Each row of a before or after table is a point. The points were changed in one or more steps. Then noise was added and the rows were shuffled. The steps act on columns, c1 being the first. Write out the steps. A step turns or swaps two columns, mirrors them in a line or flattens them onto one, adds a multiple of one to another, or multiplies or shifts one. Angles are multiples of 10 degrees, from the lower column toward the higher: turns from -170 to 170, lines from 10 to 170 but not 90. Use the fewest steps. Two steps may share a column if one is a turn and the other turns, adds or multiplies; they go together, in the order done. Otherwise the lowest column goes first.

Before (10 x 2)
[[-0.36 -0.92]
 [-0.47 -0.79]
 [-0.72 -0.50]
 [-0.71 -0.70]
 [ 0.69 -0.64]
 [-0.11 -0.41]
 [-0.41 -0.78]
 [-0.82  0.21]
 [-0.67 -0.29]
 [ 0.28 -0.20]]
After (10 x 2)
[[-0.88  0.24]
 [-0.15 -0.98]
 [ 0.11 -0.48]
 [-0.52 -0.72]
 [-0.56 -0.23]
 [ 0.26 -0.19]
 [ 0.84 -0.54]
 [-0.21 -0.80]
 [-0.66 -0.64]
 [-0.24 -0.79]]
Steps: add -0.3 times c2 to c1

Before (12 x 4)
[[-0.45 -0.21 -0.16 -0.27]
 [-0.54  0.08  0.14  0.44]
 [-0.23 -0.45  0.70 -0.40]
 [-0.22  0.00  0.66 -0.31]
 [-0.12  0.17  0.53 -0.01]
 [ 0.04 -1.25 -0.05 -0.36]
 [-0.63 -0.65 -0.02  0.45]
 [ 0.51  0.58 -0.04 -0.58]
 [-0.29  0.21 -0.53 -0.12]
 [-0.12  0.31  0.33 -0.10]
 [-1.01 -0.10  0.28  0.38]
 [ 0.40  0.53  0.11 -0.29]]
After (12 x 4)
[[-0.16  0.31 -0.06  0.08]
 [ 0.11 -0.31  0.27 -0.59]
 [-0.16  0.37  0.08 -0.34]
 [-0.11  0.20  0.02 -0.21]
 [-0.06  0.27 -0.07  0.28]
 [ 0.12 -0.41 -0.18  0.39]
 [-0.08  0.29  0.01 -0.10]
 [ 0.08  0.06  0.11 -0.45]
 [ 0.37 -1.10  0.16 -0.22]
 [-0.09  0.36  0.27 -0.48]
 [-0.01 -0.04  0.12 -0.20]
 [-0.05  0.24 -0.11  0.34]]
Steps: flatten c1 and c2 onto the line at 110 degrees; flatten c3 and c4 onto the line at 110 degrees

Before (14 x 9)
[[ 0.67 -0.27  0.75 -0.34 -0.06  0.14 -0.33  0.19 -0.33]
 [-0.70 -0.01 -1.22  0.47  0.93  0.30  0.26  0.30  0.04]
 [-0.18  0.22 -0.14 -0.43  0.24 -0.02 -0.20 -0.12  0.66]
 [-0.06  0.36 -0.47 -0.70 -0.60 -0.01 -0.07 -0.04  0.12]
 [-0.24  0.15  0.03  0.13  0.17  0.58  0.14  0.51  0.46]
 [ 0.53  0.51 -0.07  0.21 -0.49  0.45 -0.16  0.25  0.54]
 [-0.10 -0.17  0.51  0.09  0.74  0.47  0.56 -0.32 -0.13]
 [ 0.12  0.20 -0.18  0.11  0.33  0.67  0.07 -0.12  0.06]
 [ 0.18 -0.59 -0.24 -0.29 -0.89 -0.53  1.19 -0.53  0.06]
 [ 0.22  0.60  0.39  0.22  0.08  0.13  0.62  0.75  0.16]
 [ 0.03  0.10 -0.12 -0.66  0.17  0.17  0.18  0.12 -0.27]
 [-0.02  0.62 -0.74  0.00 -0.34 -0.41 -0.03  0.27 -0.01]
 [-0.39  0.49  0.53  0.45 -0.48  0.28 -0.40 -0.01 -0.18]
 [ 0.33 -0.49 -1.05 -0.29  0.24  0.06  0.27 -0.41 -0.35]]
After (14 x 9)
[[ 0.03 -0.22  0.00  0.10  0.13  0.16 -0.13 -0.30 -0.58]
 [ 0.07 -0.18 -0.20  0.06  0.17  0.19 -0.12  0.13 -0.08]
 [ 0.01  0.13 -0.14 -0.17  0.09 -0.13  0.46  0.38 -0.62]
 [ 0.00 -0.07 -0.28  1.25 -1.14  0.03  0.14  0.48  0.12]
 [ 0.03  0.10 -0.08 -0.19 -0.58 -0.08 -0.24 -0.03 -0.60]
 [ 0.00  0.59 -0.72 -0.01 -1.10 -0.49  0.08 -0.29 -0.05]
 [-0.03 -0.32 -1.00  0.32 -0.82  0.27  0.25  0.27  0.49]
 [ 0.05  0.02 -0.13  0.33  0.05 -0.01  0.61 -0.20  0.18]
 [-0.08  0.19 -0.44  0.03 -1.08 -0.18  0.66  0.05 -0.15]
 [ 0.00  0.26  0.36  0.58  0.43 -0.28 -0.28 -0.68 -0.42]
 [-0.01 -0.37  0.50  0.50  1.21  0.23 -0.22  0.26  0.21]
 [-0.04 -0.28  0.74 -0.30  0.70  0.21  0.38 -0.34  0.26]
 [-0.08 -0.21 -1.18  0.15 -0.23  0.11 -0.49 -0.29 -0.12]
 [ 0.04  0.20  0.59 -0.47  0.10 -0.08 -0.38 -0.04  0.16]]
Steps: multiply c1 by 0; flatten c2 and c6 onto the line at 140 degrees; add 1 times c3 to c5; turn c4 and c7 by -100 degrees; turn c8 and c9 by -160 degrees
